Every row gives one point. The ring and each string are closed loops that go straight from each point to the next, and from the last back to the first. Before rounding, they use only three directions, however many columns there are. Count how often each string passes through the ring. Passing back the other way cancels.

Ring, 6 rows:
[[-19   9 -29]
 [-17  39 -31]
 [-38  52 -10]
 [-44  37  13]
 [-20  15  26]
 [-14  -4   4]]
String (14 x 3):
[[-10  51 -17]
 [-31  34 -10]
 [-23  40  -2]
 [-31  53  12]
 [-49  41  28]
 [-47  19  29]
 [ -6  20  43]
 [  2  21  21]
 [ -1  19   9]
 [  4   3   1]
 [-25 -18 -28]
 [-36  -4 -38]
 [-25  17 -49]
 [ -1  50 -32]]
Times through: 0

Ring:
[[  7 -35  -2  38]
 [ 14 -29 -32  38]
 [ 16  -1 -59  10]
 [ 12  19 -61 -14]
 [  4  36 -43 -42]
 [  0  34 -23 -52]
 [ -2  14   8 -43]
 [ -1 -12  21 -12]
 [  2 -29  15  20]]
String:
[[  4 -14  -4   7]
 [ -2 -15   8  20]
 [ -7 -28  38  29]
 [ -4 -32  43  13]
 [  3 -31  33  -4]
 [  8 -18   3 -13]
 [  6 -13  -2  -5]
 [  7 -33  19   1]
 [  2 -43  30  31]
 [  1 -42  22  48]
 [  0 -20  -1  39]
 [  5 -21 -10  30]
 [  6 -42 -10  70]
 [ 16 -52 -24  68]
 [ 21 -45 -36  46]
 [ 16 -22 -34  15]
 [ 11 -10 -29   6]
 [  8 -11 -36  34]
 [ 13 -19 -46  44]
 [ 20 -31 -56  50]
 [ 24 -36 -51  36]
 [ 18 -24 -35  13]
 [ 11 -14 -25  11]
 [  5 -17 -20  38]
 [  5 -37 -10  66]
 [  7 -48   2  63]
 [ 10 -47   8  36]
 [  9 -23  -3   5]]
Times through: 3

Ring (9 x 6):
[[-16 -38   9  17  10  24]
 [-49 -23 -11  39   0  29]
 [-51  -7 -25  40  -8  21]
 [-32  11 -37  25 -16   3]
 [ -6  11 -40  13 -26  -8]
 [ 28 -11 -31   7 -42 -10]
 [ 41 -30 -19   6 -43  -5]
 [ 35 -44   2   3 -21   6]
 [ 14 -43  11   4   0  14]]
String (27 x 6):
[[-71   8 -46  55 -21  21]
 [-60  28 -49  35 -12   5]
 [-42  16 -54  41 -34   5]
 [-17  -7 -39  34 -38   6]
 [ -6 -19 -21  23 -24   8]
 [  1  11 -30   1 -13 -10]
 [ 18  22 -39 -10 -21 -24]
 [ 39   0 -45   4 -56 -21]
 [ 42 -25 -37  17 -68  -9]
 [ 20 -35 -24  26 -49   7]
 [ 21 -29 -18  15 -36   3]
 [ 32 -43 -16  18 -47   6]
 [  5 -21 -13  11 -15   5]
 [ 19 -13  -3 -12   3  -4]
 [ 40 -34  12 -18   1  -1]
 [ 42 -58  22  -7  -4  11]
 [ 18 -59  13  14 -12  21]
 [  0 -38  -4  21 -16  17]
 [ -5 -25  -4  12  -2  12]
 [-13 -15   6  -1  24  11]
 [-39 -32  19  16  36  31]
 [-49 -45   5  44   6  41]
 [-43 -47  -9  56 -20  39]
 [-30 -29 -14  38 -16  24]
 [-21  -3 -12   8   9   7]
 [-46   3 -19  22  10  14]
 [-72   7 -34  46  -3  22]]
Times through: 4
String (23 x 6):
[[ 58 -48   2  -6 -31  -2]
 [ 34 -21  -7  -9 -14  -6]
 [  9 -18 -13   7 -14   2]
 [ 21 -33 -16  16 -36   5]
 [ 48 -57 -19  25 -69   6]
 [ 75 -63 -12  10 -71  -1]
 [ 67 -68  -5  13 -62   5]
 [ 37 -58  -3  18 -43  12]
 [ 15 -40  -4  15 -21  12]
 [ -1 -22 -10  13 -12   9]
 [  0 -54   4  28 -18  26]
 [-17 -60  22  25  11  36]
 [-36 -43  21  22  28  35]
 [-27 -14   5   6  27  16]
 [-22 -16  -4  13  10  14]
 [-25 -34  -7  33 -10  25]
 [-40 -48   2  46  -5  39]
 [-42 -51  14  38  12  42]
 [-22 -33  16   9  27  24]
 [ -5 -17   5  -3  19   8]
 [  2 -30  -3  12  -7  12]
 [ 14 -49  -1  20 -25  17]
 [ 43 -61   5  10 -33  12]]
Times through: 3

Ring, 8 rows:
[[ 37 -24 -14  21 -19 -26  28 -46]
 [ 45  21 -21   9 -39  -4  20 -46]
 [ 41  67 -15 -13 -42  25  -9 -25]
 [ 31  77  -3 -25 -29  36 -31  -6]
 [ 11  45   8 -33   1  30 -38  15]
 [  5 -10   1 -22  16   5  -8   8]
 [ 10 -51  -4  -1  18 -22  18 -12]
 [ 18 -60  -5  14  11 -35  26 -27]]
String (25 x 8):
[[  2  15  -7 -42  11  25  -9  18]
 [ 16   1 -15 -21  -2   8  11  -7]
 [ 15  -9 -12 -16   1   2  12  -9]
 [  8 -41 -17 -16  14  -9  29  -7]
 [ -3 -81   5  -1  40 -33  15  -1]
 [  8 -55  10   7  25 -29   1  -9]
 [ 13 -42  11  10  17 -26  -3 -14]
 [ 12 -88  13  29  28 -54  13 -26]
 [ 28 -80 -23  26  -1 -48  59 -49]
 [ 32 -39 -25  14 -15 -27  46 -45]
 [ 25  -1  -3   0  -8  -6   0 -20]
 [ 30 -18   8  22  -7 -26  -4 -33]
 [ 54 -11 -28  31 -44 -28  45 -69]
 [ 53  16 -39  11 -52  -6  47 -60]
 [ 42  23 -33  -4 -39   6  33 -41]
 [ 31  25  -3  -1 -20   4  -9 -22]
 [ 47  77  -8  -5 -48  23 -19 -31]
 [ 28  40  11  -5 -14  11 -34 -11]
 [ 30  37  -9 -13 -22  15  -7 -17]
 [ 31  50 -14 -20 -27  24  -6 -15]
 [ 22  36   6 -14  -9  15 -28  -5]
 [ 19  42  12 -18  -5  19 -39   3]
 [ 20  33  -2 -20  -9  18 -17  -3]
 [ 11  31  18 -20   7  17 -45  12]
 [ -3  33  32 -34  26  26 -67  35]]
Times through: 2
